Each row is a point. The ring and each string are closed loops that go straight from each point to the next, and from the last back to the first. Before rounding, they use only three directions, however many columns there are. Count how often each string passes through the ring. Passing back the other way cancels.

Ring:
[[ 30   9  21]
 [  7  20  18]
 [-11  15  10]
 [-22  -2  -2]
 [-15 -23 -15]
 [ 10 -31 -18]
 [ 29 -29 -10]
 [ 42 -13  11]]
String (24 x 3):
[[ 27 -17 -18]
 [ 21 -15  -3]
 [ 29  -7  -8]
 [ 50 -13   0]
 [ 60 -20  19]
 [ 58 -10  26]
 [ 42  11  14]
 [ 26  10   8]
 [ 15  -4  11]
 [ 12  -5  16]
 [ 11  10   2]
 [  6  -4  12]
 [ -9   6  21]
 [-16  -3  20]
 [ -6 -10  10]
 [ -8   7  -6]
 [-17   8 -14]
 [  1   2 -10]
 [ -3 -22   2]
 [-14 -41  -3]
 [-15 -44 -26]
 [ -2 -42 -31]
 [ 11 -45 -22]
 [ 26 -39 -32]]
Times through: 1

Ring, 10 rows:
[[ 30  21   0 -21  13  -2   3  13 -10]
 [ 16  37  -6 -23   9  -7  -3   7  -2]
 [ -8  42  -9 -21   2 -13  -9   2   8]
 [-28  33  -5 -16  -6 -17 -11   1  16]
 [-39  15   5 -11 -13 -18  -9   3  20]
 [-38  -8  14  -7 -15 -16  -5   9  17]
 [-25 -30  19  -5 -10 -11   3  17   7]
 [ -7 -37  17  -6  -2  -5   8  23  -4]
 [ 16 -28  12 -11   8  -1  11  24 -13]
 [ 30  -7   7 -17  13   1   9  21 -15]]
String:
[[ -4  31  16 -17  -9 -12  -8   3  15]
 [ -9  12   5 -15  -2 -11  -3   9   6]
 [-24  26 -24 -18   6 -14  -7   5   4]
 [ -4  22 -11 -18   7  -9  -3   9   0]
 [  8  19   8 -17   1  -7  -2  10   2]
 [ 21  39  16 -21  -1  -7  -4   5   6]
 [  5  60   2 -24  -2 -12 -11  -2  13]]
Times through: 0

Ring (6 x 14):
[[ 35   1   4  -2 -10 -15   8   2   4 -11  -2   2   1  14]
 [  1  19  -7   1  -2  -2   1  -7  -7  -6  -8   0   0  17]
 [-28  13  -5  -4   8   5  -4 -15  -7  -3  -7  -1  -1   6]
 [-33  -3   3 -11  14   2  -5 -16   0  -4  -3  -1  -2  -4]
 [ -6 -20   7 -13   9  -9   0 -10  12  -9  -1   1  -3  -6]
 [ 31 -15   6  -7  -4 -18   8   0  13 -12  -1   2  -1   5]]
String:
[[ 20   2  20  -5  -6 -10   5   2  -1  -6   6   1   2  12]
 [ 42   5  19  -2 -14 -15   9   8  -1  -8   6   2   3  19]
 [ 43   9   7   1 -14 -15  10   6   0 -10   0   2   2  21]
 [ 26  16  18   0 -12  -8   6   5  -9  -5   6   1   4  21]
 [  8  10  14  -4  -4  -5   2  -2  -6  -5   3   0   2  13]
 [ 10   3  -6  -2  -1  -8   4  -6   3  -9  -7   1  -1  10]
 [ 22   7 -22   3  -5 -11   7  -6   5 -13 -15   1  -2  15]
 [ 32  19 -18   6 -12 -11   8  -2  -2 -11 -13   1   0  24]
 [ 34  24  -2   6 -15  -9   8   3  -8  -8  -4   1   3  27]
 [ 28  18  12   1 -12  -8   6   4  -8  -6   3   1   3  22]
 [ 16   7  12  -3  -6  -8   4   0  -3  -6   2   1   2  14]
 [ 24   5  14  -3  -8 -10   6   2  -2  -7   3   1   2  14]
 [ 43   2  17  -2 -13 -16  10   7   2  -9   5   2   2  17]
 [ 60  -8   6  -2 -16 -24  14   8  12 -14  -1   3   1  15]
 [ 43 -12 -11  -2  -8 -21  11  -1  16 -16 -10   2  -2  10]
 [ 21  -6  -4  -4  -3 -14   6  -4   9 -11  -6   1  -1   8]
 [  7   0  10  -6  -1  -7   3  -4   1  -7   1   1   0   8]]
Times through: 0

Ring:
[[ 42   0  -3 -17  -2 -10   3 -24 -17  10  -1 -11   5 -11]
 [ 23  15   0 -14  -6  -9  -1 -12 -14   7  -1  -4   4  -4]
 [ -3  20  -1  -3  -6  -7  -6   0  -5   2   0   0  -1   4]
 [-20  18  -4   6  -5  -6  -9   7   2   0   0   1  -5   9]
 [-31   9 -10  15  -4  -6 -11  10   8  -1   0  -1 -11  13]
 [-24  -8 -16  17  -1  -8  -9   3   8   1  -1  -6 -15  11]
 [ -8 -15 -16  12   1  -9  -6  -6   5   4   0 -10 -12   5]
 [ 18 -17 -12   1   3  -9  -2 -18  -3   7   1 -14  -4  -4]
 [ 38 -10  -6 -11   1 -10   2 -25 -12   9   0 -14   3 -10]]
String (25 x 14):
[[ 48  15   5 -25  -4  -9   3 -24 -21  10   1  -8  12 -13]
 [ 23  16   6 -12   0  -5  -3 -13  -9   2   4  -6  11  -8]
 [ 10  11   0  -4  -1  -5  -5  -8  -4   2   3  -6   4  -3]
 [ 10   9  -7  -6  -7 -10  -2  -7  -9   7  -3  -4  -4   2]
 [  4  16  -7  -7 -11 -11  -3  -2 -11   8  -5   0  -6   5]
 [-12  26  -4  -2 -12  -9  -6   7  -7   4  -4   4  -6  10]
 [-25  28   2   7  -4  -2 -12  11   5  -5   3   3   0   9]
 [-19  18   3   9   2  -1 -12   5   8  -6   7  -3   3   4]
 [ -6   7  -5   5  -1  -5  -7  -2   2   0   2  -5  -2   3]
 [-14   4 -12   7  -5  -9  -7   2   0   4  -2  -3 -11   9]
 [-33   1 -18  16  -7 -10 -10  11   6   3  -5  -1 -19  17]
 [-51  -4 -22  27  -5  -9 -13  17  14  -1  -4  -1 -24  22]
 [-40  -5 -13  25   2  -4 -14  10  17  -5   3  -5 -14  14]
 [-15  -2  -6  13   4  -3 -10  -1   9  -3   5  -8  -4   4]
 [ -3  -3  -9   6   0  -7  -6  -6   1   3   1  -8  -6   3]
 [  0 -11 -16   6  -2 -11  -4  -8  -1   7  -3  -9 -11   4]
 [  6 -25 -22   7  -2 -13  -2 -13  -2  10  -5 -13 -16   4]
 [ 16 -26 -17   4   3 -10  -1 -19  -2   8  -1 -16  -9  -3]
 [ 24 -19  -7   0   7  -6  -2 -22  -1   4   5 -17   2  -9]
 [ 19  -6  -3  -2   5  -5  -3 -17  -2   3   4 -13   4  -7]
 [ 18  -4  -6  -4   1  -8  -2 -15  -5   5   1 -10   0  -4]
 [ 31  -7  -9 -10  -3 -12   2 -20 -13  11  -2 -11  -2  -6]
 [ 53  -9  -9 -21  -5 -15   7 -30 -23  17  -5 -13   1 -12]
 [ 44  -4 -10 -19  -7 -15   6 -24 -22  16  -6 -10  -2  -8]
 [ 60   3  -5 -29  -9 -16   8 -29 -29  18  -6  -9   4 -13]]
Times through: 4
String (33 x 14):
[[ 57 -18 -11 -19  -2 -14   7 -34 -21  16  -4 -16   1 -14]
 [ 56 -11  -5 -20   0 -12   6 -33 -19  13  -1 -15   5 -15]
 [ 41  -1   2 -14   3  -6   1 -25 -11   6   4 -13  11 -14]
 [ 23   3   1  -7   2  -5  -2 -17  -6   3   4 -10   7  -8]
 [ 14   3  -3  -4   0  -7  -3 -12  -5   4   2  -8   1  -3]
 [ 14   3  -5  -4  -2  -8  -3 -11  -6   5   1  -8   0  -2]
 [ 26   2  -7 -11  -5 -12   1 -16 -14  10  -3  -8  -2  -4]
 [ 47   3  -8 -23 -10 -16   6 -23 -25  17  -7  -8   0  -8]
 [ 56   9  -2 -28  -8 -14   7 -27 -27  16  -4  -8   7 -12]
 [ 43  13   6 -21  -1  -7   2 -22 -16   7   3  -9  13 -13]
 [ 20  11   5  -8   3  -4  -4 -14  -5   1   6  -8  10  -8]
 [ 15   4  -4  -5  -2  -8  -3 -12  -7   5   1  -7   1  -3]
 [ 19   4  -3  -7  -2  -8  -2 -13  -8   6   1  -8   2  -4]
 [ 34   1  -8 -15  -6 -13   3 -19 -18  13  -4  -8  -1  -6]
 [ 57  -2  -7 -26  -8 -16   8 -29 -27  18  -6 -10   2 -12]
 [ 55   0  -1 -23  -2 -11   5 -30 -21  12   0 -12   9 -15]
 [ 45   0   3 -16   3  -7   2 -27 -13   7   4 -13  12 -15]
 [ 14   2  -1  -3   2  -5  -4 -13  -3   2   4  -9   4  -5]
 [ 18  -3  -7  -5  -2  -9  -2 -14  -7   7   0  -9  -2  -3]
 [ 37 -14 -14 -12  -4 -14   4 -24 -16  15  -5 -12  -5  -6]
 [ 52 -23 -14 -15  -1 -14   6 -33 -18  16  -4 -17  -2 -12]
 [ 45 -23 -12 -10   3 -12   4 -31 -13  12  -1 -18  -1 -12]
 [ 32 -17  -5  -4   7  -6  -1 -25  -4   5   5 -17   4 -12]
 [ 19  -9  -3   0   6  -5  -4 -18   0   2   5 -14   4  -8]
 [  8  -1  -4   1   2  -6  -5 -10  -1   2   3  -9   0  -2]
 [ 13  -8 -13  -1  -3 -11  -2 -13  -7   8  -3  -9  -7   0]
 [ 19 -16 -16  -2  -3 -13   0 -17  -8  11  -4 -12  -9  -1]
 [ 30 -26 -17  -3   1 -12   2 -25  -8  12  -2 -17  -7  -6]
 [ 30 -23 -10  -2   6  -8   0 -25  -4   7   3 -18   0 -10]
 [ 19  -8  -2   0   7  -4  -4 -18   0   1   6 -14   6  -9]
 [ 15  -3  -2  -1   4  -5  -4 -15  -1   2   5 -11   4  -6]
 [ 19  -6  -9  -4  -1  -9  -1 -15  -7   7   0 -10  -2  -3]
 [ 41 -17 -15 -13  -4 -15   5 -26 -17  16  -5 -14  -6  -7]]
Times through: 5

Ring:
[[ 14 -11  -9  -6 -26   9   5 -13 -25   0   3   2  -3   2]
 [ 10  -2 -31   0 -18  26 -23  18 -25  -9   6  29  -3 -25]
 [ -5  12 -23   6 -11   7 -34  33  -6 -21   3  22   0 -26]
 [-19  25  -3   4 -11 -23 -32  31  12 -31  -2   1   6 -11]
 [-16  20  17  -5 -21 -42  -5   1  11 -24  -5 -24   8  17]
 [  4  -3   9  -7 -26 -17  10 -18 -11  -5  -1 -17   0  17]]
String:
[[-16   6  22  20  -5 -36  -7   7  22 -14  -6 -29  -5   4]
 [-11  10  10   6 -14 -26  -9   6   8 -17  -3 -16   0   4]
 [-13  26  -1 -14 -25 -27 -17  12   0 -30  -1  -3  12   6]
 [-21  38   8 -25 -32 -46 -15   8   5 -39  -3 -11  20  19]
 [-20  24  26  -9 -24 -54  -1  -4  15 -27  -6 -33  11  26]
 [-21  25  27  -9 -24 -56  -1  -5  16 -28  -6 -34  12  27]
 [-21  41   5 -29 -34 -45 -17  10   3 -41  -3  -8  22  19]
 [ -9  15   0  -6 -21 -20 -14   9  -1 -21  -1  -4   6   2]
 [-13   9  16  10 -12 -31  -7   5  13 -16  -4 -22  -1   6]
 [-21  14  23  17  -6 -43 -11  11  26 -20  -7 -30  -1   6]
 [-33  47   0  -6 -14 -43 -42  42  22 -48  -4   0  17  -6]
 [-22  38 -15  -8 -16 -20 -43  42   6 -42   0  16  13 -16]
 [-22  43 -33  -8 -14  -5 -60  60   1 -47   2  37  14 -33]
 [ -9  12 -19  15  -4   5 -38  39   2 -21   2  19  -3 -31]
 [ -2   6 -29  13  -6  19 -38  38  -9 -17   4  29  -5 -37]
 [  3  20 -55 -13 -21  36 -51  47 -31 -28   9  59   7 -43]
 [ 10   3 -48   1 -15  42 -40  37 -30 -14   9  50  -3 -43]
 [  6  -9 -16  15  -9  16 -17  14 -12  -3   3  12 -10 -22]
 [  1  -4  -5  12 -11   1 -11   8  -5  -6   1   0  -7 -11]
 [  2  -7  -5  16  -9   3 -11   9  -4  -4   1   0  -9 -13]
 [ -2  16 -25 -10 -23   6 -27  22 -17 -23   4  24   6 -16]
 [ -3  22 -39  -9 -19  17 -44  40 -19 -29   6  41   7 -31]
 [-11  21 -30   6  -8   9 -48  48  -3 -29   3  32   3 -36]
 [-20  39 -29  -6 -14  -6 -55  55   1 -43   2  32  12 -30]
 [-22  38 -15  -7 -16 -20 -43  42   7 -41   0  15  13 -16]
 [-29  36   6   3 -11 -40 -34  34  23 -39  -5  -8  10  -5]]
Times through: 1
String:
[[ 14 -21  -2  11 -16   9   7 -13 -16   8   2  -6 -12  -3]
 [ 24 -19 -28  -5 -25  35  -2  -7 -40   6   8  23  -8 -14]
 [ 17   2 -44 -21 -32  36 -21  12 -44 -12   9  43   4 -21]
 [  5   8 -25 -10 -24  12 -20  14 -23 -16   5  23   4 -14]
 [  3  -6  -5  12 -12   2  -9   6  -6  -5   1  -1  -8 -10]
 [  8 -10 -21  16  -8  22 -20  18 -14  -3   4  18 -11 -28]
 [  3   3 -34   9 -10  26 -36  34 -16 -14   5  34  -5 -37]
 [ -4  24 -48  -7 -16  25 -54  52 -19 -32   7  52   7 -42]
 [ -7  20 -23  -7 -19   1 -32  29 -10 -27   3  22   7 -18]
 [ -7   6  -3  11 -10  -9 -18  17   3 -15  -1  -2  -3 -11]
 [-16  11   3  21  -1 -18 -26  28  17 -20  -3  -6  -4 -16]
 [-28  41  -9  -2 -12 -28 -46  47  16 -44  -2  10  13 -17]
 [-23  38  -8 -10 -19 -28 -37  34   8 -41  -1   8  15  -7]
 [-26  47  -8 -20 -25 -35 -37  34   7 -48  -2   8  21  -1]
 [ -9  13   1   0 -17 -19 -14  10   1 -19  -1  -5   3  -1]
 [-17   9  26  14  -9 -42  -3   2  22 -16  -6 -34  -2  11]
 [-22  25  26  -5 -20 -55  -5   1  19 -28  -7 -32  10  22]
 [-22  40  14 -30 -36 -55  -9   1   5 -40  -4 -19  23  29]
 [ -9  23  -3 -20 -30 -23 -12   4  -8 -27   0  -1  13  10]
 [ -3   3   5   3 -17 -15  -4   0  -2 -11  -1 -11  -1   3]
 [  1 -12  26  10 -17 -28  19 -25   3   3  -4 -37  -7  21]
 [  9  -6  13 -15 -34 -19  23 -34 -18  -1   0 -23   2  29]
 [  9   1  -6 -20 -35  -4   6 -17 -26  -8   3  -1   5  13]
 [  2   3  -6  -5 -23  -4  -7   1 -13 -12   1   1   1   0]
 [  7 -15   5  12 -14  -3   5 -10  -7   3   0 -13 -10   1]]
Times through: 5

Ring (6 x 14):
[[ 13  10   1   8  -1 -13  -8   9 -16   7  20  19  -4  12]
 [-15   6 -10  -7  -5 -12   6   6  17  11   4   8  -4 -17]
 [-15  14   3  16   5 -12   5   3  -7   8   2   5 -10 -14]
 [ -8  15   8  23   6  -7   3   2 -23   4  -1   2  -8  -5]
 [  3   9   4  11  -5   2   3   5 -25  -2  -4  -3   1   8]
 [ 24  12   9  19   0  -8 -11  10 -39   1  19  15  -2  27]]
String:
[[  1   6  -3   0  -9   1   4   6 -11   0  -3  -2   3   4]
 [ 21   8   6  11  -7   2  -5   9 -36  -4   6   4   4  26]
 [ 32  12  12  21  -1  -4 -13  10 -51  -3  18  13   1  36]
 [ 36  17  18  35   8 -13 -19  10 -60   1  29  24  -6  39]
 [ 13  12   6  16   1 -10  -7   8 -28   3  15  14  -4  15]
 [  7   8  -1   4  -4  -7  -3   8 -13   4  10  10  -1   8]
 [ -1   6  -5  -1  -6  -6   2   7  -2   5   5   6  -1  -1]
 [ -1   5  -9  -7  -7 -10   0   8   6   8  10  11  -1  -3]
 [ -5   5 -11  -9  -6 -14   0   8  15  11  13  14  -3  -9]
 [ -7   8  -7  -1  -1 -17  -1   7  10  12  14  16  -7 -10]
 [ -2  11   0  10   2 -13  -1   6  -8   8  11  12  -7  -3]
 [-10   7  -5  -1  -5  -7   6   5   4   6   0   3  -2 -10]
 [-25   3 -14 -14  -9  -6  13   4  27   9  -7  -2  -1 -26]
 [-32   3 -17 -16  -8 -10  15   3  37  13  -6   0  -4 -35]
 [-24   8 -10  -4  -1 -15   8   4  22  13   3   8  -8 -27]
 [ -4  13   2  13   4 -15  -2   6  -9   9  12  14  -9  -4]
 [ -1  11   2  11   0  -9   0   6 -13   6   7   9  -5   0]
 [ -4   9  -2   5  -2  -8   2   6  -5   6   5   7  -4  -4]
 [-13   4 -12 -11  -9  -7   7   6  17   8   0   3   0 -14]
 [ -5   3 -13 -13  -9 -11   2   9  17  10  10  11   0  -8]
 [ 21  12   4  14   3 -18 -14  11 -24   8  29  26  -6  19]
 [ 27  15  11  25   6 -17 -16  10 -40   5  30  26  -7  27]
 [ 11  11   5  14   1  -9  -6   8 -24   4  13  13  -4  12]
 [  6   8   0   6  -4  -5  -1   7 -15   3   7   7  -1   7]
 [ 14   7   1   5  -7  -2  -3   8 -23  -1   7   6   2  16]
 [ 29  10  10  17  -4  -1 -10  10 -47  -4  13   9   3  34]
 [ 27  13  12  23  -1  -2 -10   9 -50  -4  13  10   0  32]
 [ 15  13   9  20   2  -6  -6   7 -36   1  11  10  -3  18]
 [  6  11   4  12  -1  -5  -2   6 -23   2   6   6  -2   8]]
Times through: 5

Ring, 9 rows:
[[-15  25 -12  13   2 -13 -10   8   0  11  -1  -5 -15  -4]
 [-28  27 -17   5  -1  -7  -9  16   0  16  -9 -19 -12  -4]
 [-26  16 -16  -5  -4   1  -5  14   1  13  -9 -25  -5  -4]
 [-13   0 -11 -14  -7   6  -1   6   3   6  -4 -23   2  -5]
 [  4 -15  -4 -18  -8   8   2  -5   4  -3   4 -14   7  -5]
 [ 22 -24   3 -15  -6   4   2 -15   5 -11  12   1   7  -6]
 [ 27 -20   4  -7  -4  -2   0 -18   5 -12  16  10   3  -6]
 [ 19  -5   1   4  -1  -9  -5 -12   3  -7  14  13  -5  -5]
 [  5  10  -5  11   1 -13  -8  -4   1   1   8   8 -11  -5]]
String:
[[  9  -6  -1  -1  -5   4  -1   0  -1  -7   2 -10   1  -4]
 [ -8  13  -9   5  -1  -7  -7   4   1   6   1  -6  -9  -4]
 [-30  39 -20  15   4 -22 -15  11   3  22  -2  -1 -22  -4]
 [-39  52 -24  22   6 -26 -18  17   1  27  -6  -3 -28  -4]
 [-25  36 -16  18   3 -15 -12  15  -2  15  -6  -9 -19  -3]
 [  2   4  -3   4  -4   2  -3   5  -3  -3  -1 -12  -3  -3]
 [  5  -2  -3  -1  -4   2  -2   0   0  -4   2  -9  -1  -4]
 [-16  24 -14   9   2 -17 -11   3   4  14   3   2 -16  -5]
 [ -8  29 -11  20   6 -25 -14  -1   3  11   8  15 -22  -5]
 [ 19   4   1  15   2 -16  -8 -12   2  -6  15  19 -12  -5]
 [ 35 -20   9   2  -3  -2  -1 -17   1 -18  17  13   1  -5]
 [ 27 -24   6  -8  -7   8   3 -11   0 -17  10  -3   8  -5]
 [  3   0  -5  -2  -2  -5  -4  -4   3   1   6  -1  -4  -5]
 [ 10  -4  -4  -4  -1 -10  -5 -13   7  -1  14  11  -5  -6]
 [ 37 -36   8 -18  -6   2   3 -26   8 -17  21  13   9  -7]
 [ 42 -47  12 -24 -10  14   8 -24   5 -25  17   1  18  -6]
 [ 32 -38   9 -20 -11  17   7 -14   2 -21  10  -9  16  -5]
 [ 12 -14  -1 -10  -6   4   0  -7   3  -7   7  -6   4  -5]
 [  5  -6  -5  -9  -3  -6  -4 -10   7   1  10   4  -2  -6]
 [ 18 -19   0 -14  -4  -3  -1 -17   8  -6  15   8   3  -6]
 [ 45 -46  13 -21  -9  12   7 -26   5 -25  19   6  16  -6]
 [ 41 -35  10 -13  -6   2   3 -26   6 -20  22  15   8  -6]
 [ 24 -13   2  -2  -1 -10  -4 -20   7  -8  19  19  -4  -6]
 [ -2  11  -9   4   1 -15  -9  -6   6   7   9   9 -12  -6]
 [  6   2  -4   2  -1  -8  -5  -6   3   0   8   4  -6  -5]
 [-10  27 -13  15   6 -26 -14  -3   6  14   9  16 -22  -5]
 [ -3  27  -9  22   6 -24 -14  -2   2   8   9  16 -22  -5]
 [  2  14  -5  14   1 -10  -8   2  -1   0   4   1 -12  -4]]
Times through: 4
String, 29 rows:
[[ -5   6  -7   0  -3  -1  -4   4   0   2  -1 -12  -4  -4]
 [-26  30 -18   9   2 -15 -12  10   3  18  -3  -7 -17  -4]
 [-51  60 -29  22   6 -26 -19  23   2  34 -10 -10 -30  -4]
 [-36  44 -21  18   3 -15 -14  21  -2  21 -11 -16 -21  -3]
 [ -8  14  -7   8  -3   0  -5  11  -4   2  -5 -16  -7  -3]
 [  2   2  -4   1  -4   1  -3   2  -1  -2   1 -10  -3  -4]
 [-13  19 -13   6   1 -14 -10   3   4  11   3  -1 -13  -5]
 [-16  32 -15  18   5 -25 -15   3   4  16   5  10 -22  -5]
 [  9  18  -4  21   5 -23 -12  -8   2   1  14  22 -19  -5]
 [ 30 -15   7   4  -2  -3  -2 -14   1 -15  15  11  -1  -5]
 [ 25 -21   6  -7  -6   7   2 -10   0 -16   9  -3   6  -5]
 [ 12  -8  -1  -4  -4  -1  -2  -7   3  -6   8  -1   0  -5]
 [ 38 -35  11 -12  -8  10   5 -18   2 -22  15   3  11  -5]
 [ 54 -51  17 -19  -9  12   8 -29   4 -30  22  11  16  -6]
 [ 34 -30   6 -14  -4  -3   1 -26   8 -14  22  17   5  -7]
 [  1   3  -8  -3   0 -12  -7  -9   7   5  11   8  -8  -6]
 [  3  -2  -5  -4  -3  -3  -4  -4   3   0   6  -3  -3  -5]
 [ 34 -36  10 -16 -10  14   6 -15   1 -22  11  -6  14  -5]
 [ 48 -47  15 -19  -9  13   8 -25   3 -28  19   6  16  -6]
 [ 32 -24   6  -8  -3  -4  -1 -23   7 -14  21  17   2  -6]
 [ 15  -3  -2   1   1 -15  -7 -17   7  -2  17  19  -8  -6]
 [  2   5  -6   2   0 -11  -7  -6   5   3   9   6  -9  -5]
 [ 18 -14   2  -5  -5   4   0  -7   1 -11   8  -3   3  -5]
 [ 20 -11   3   1  -4   0  -1  -8   0 -11   9   2   0  -4]
 [  5   2  -4   2  -2  -4  -4  -2   1  -2   5  -2  -5  -4]
 [-14  23 -13   9   2 -17 -11   3   4  13   3   2 -16  -5]
 [-29  46 -20  24   7 -27 -17  12   2  22  -1   3 -27  -4]
 [-26  39 -17  20   3 -16 -13  16  -2  16  -6  -9 -20  -3]
 [ -6   8  -7   4  -4   1  -4   8  -2   1  -4 -16  -4  -3]]
Times through: 1
